Every row gives one point. Each copy is the shape, with its points in the same order, turned, moved and blurred by noise. Say if it was mirrored as well.
(in the rows, 128 means zero)

Shape (9 x 3):
[[122 117 118]
 [106 140 160]
 [109 190 155]
 [147 118 168]
 [163 175 132]
 [102 152  92]
 [159 125 141]
 [123 120 126]
 [118 103  97]]
Copy 1 (9 x 3):
[[119 132 125]
 [119 108 170]
 [114 155 201]
 [164 101 154]
 [152 172 155]
 [ 86 163 134]
 [161 128 137]
 [119 122 130]
 [111 128  95]]
Copy 1 is: only turned
Copy 2, 9 rows:
[[111 133 114]
 [141 100 136]
 [189 108 121]
 [128 134 168]
 [174 162 129]
 [138 128  73]
 [129 154 147]
 [116 130 120]
 [ 94 139  97]]
Copy 2 is: mirrored

Shape (11 x 6):
[[116 139 111 109  77 171]
 [112 121 104 126 147 168]
 [140 130 108 129 152 137]
 [ 84 137 140 122  99 144]
 [155 152 105 168 140 159]
 [ 42 156 107 110  74 128]
 [143 124 148 167 121 134]
 [138 124 112 125 136 159]
 [150 158 142 137 132 146]
 [112 133 103 164 165 135]
 [ 90 102 110 139 138  84]]
Copy 1, 11 rows:
[[146 137  84 125  58 132]
 [123 120  79 140 125 122]
 [140 119 107 119 143 146]
 [123 139 124 145  70 110]
 [153 149  95 155 140 172]
 [ 70 137 120 134  35 131]
 [169 128 138 160 120 150]
 [147 119  96 125 126 134]
 [165 156 119 128 126 143]
 [115 118 116 160 150 149]
 [ 95  81 152 137 110 146]]
Copy 1 is: mirrored
Copy 2, 11 rows:
[[115 163  94 135 162  75]
 [105 133  87 131 142 139]
 [130 133 103 125 115 137]
 [ 85 131 121 126 148  81]
 [138 160 127 163 131 150]
 [ 54 129  92 152 130  45]
 [141 124 152 142 144 126]
 [134 143  95 126 137 135]
 [137 161 144 123 122 125]
 [105 116 115 153 112 152]
 [112  67 110 144 102 106]]
Copy 2 is: mirrored
Copy 3, 11 rows:
[[137 107 121  95 128 184]
 [146 150  92 111 108 135]
 [158 146 102 130 135 124]
 [ 93 110 124 110 116 147]
 [161 152 103 174 143 160]
 [ 57 110  91  78 125 178]
 [148 118 125 166 136 130]
 [168 135 107 129 130 140]
 [146 146 141 145 147 149]
 [126 159  80 160 120 124]
 [101 114  66 138 146  93]]
Copy 3 is: mirrored
Copy 4 (11 x 6):
[[122 148 137 125  75  98]
 [124 165 113 119 144  93]
 [153 140 102 118 149 109]
 [ 93 138 129 140 106 130]
 [183 162 111 155 137 107]
 [ 64 150  92 136  63 140]
 [150 118 130 171 146 115]
 [145 146 121 121 137  94]
 [166 137 136 135 133 134]
 [138 158  82 150 164 116]
 [ 98 105  63 141 148 118]]
Copy 4 is: mirrored

Shape:
[[ 53 107 115 112 111 144 184 111]
 [139 154 142 142 134 144 111 106]
 [114 129 150  94  95 162 130 139]
 [136  79 148  62 137 122  95 107]
 [127 110 129 183 121 145 166 112]
 [135 118 102 137 171 126 107 158]
 [131 139 110 136 134 136 159 119]
 [142 105 110  96 114 172 123 118]
 [100 131  65 148 110 130 145 132]
 [ 97 151 152 115 147  96 170 147]
 [171 150 142 172 132 117 122 152]]
Copy 1, 11 rows:
[[100 124  60 147 156 146 168 125]
 [127 143 157 127 132 125 125  91]
 [ 97 145 136 142 141 175 141 135]
 [117  95 148 122 187 150  75 162]
 [162 108 114 145 119 133 165  84]
 [126  96 148  65 138 131 136 109]
 [150 135 112 108 132 131 151 110]
 [134 126 127 114 151 185 111 115]
 [123 118  72  94  99 139 137 102]
 [118 133 126 118 146  94 185 158]
 [152 120 185 103  95 124 149 114]]
Copy 1 is: mirrored
Copy 2, 11 rows:
[[ 82 127 127  94  89  84 190  84]
 [138 135 166 135 108 152 123 125]
 [122 111 152  87  93 102 138 149]
 [129  93 155  60 123 115  77  89]
 [116  93 149 171 103 126 169 101]
 [116 103 104 117 146 173 121 119]
 [139 120 128 128 108 140 165 106]
 [131  90 136  86  72 138 123 115]
 [111 133  80 138  87 131 157 105]
 [129 142 136 106 167 103 175 116]
 [158 106 137 168 143 148 128 150]]
Copy 2 is: only turned
Copy 3 (11 x 8):
[[ 74 110  65 131 142 158 130 143]
 [125 148 140 139 118 117 126  84]
 [ 90 167 116 112 101 163 106 122]
 [112 158 126  46 148 126  84 109]
 [120  88 145 150 124 149 139 113]
 [159 144 136 141 143  99  86 142]
 [132 135 118 148 132 141 143 126]
 [142 146 105 106 118 172  93 106]
 [140 104  82 148 103 121 125 141]
 [ 92 165 134 144 147 119 154 164]
 [146 145 185 147 105 115 133 125]]
Copy 3 is: only turned
Copy 4 (11 x 8):
[[ 76 130  94 130  58 122 146 103]
 [139 158 141 126 153 136 121 109]
 [100 136 160 113 109 143 116 150]
 [128  76 125 107 139  99  78 140]
 [120 129 145 150 124 136 179  79]
 [154 130  99 155 163 129 145 155]
 [137 148 114 121 119 132 154 107]
 [139  99 134 115 112 164 112 133]
 [155 150 109 165  84 139 157 117]
 [109 176 106 108 119  77 161 143]
 [169 157 165 139 170 116 168 128]]
Copy 4 is: only turned
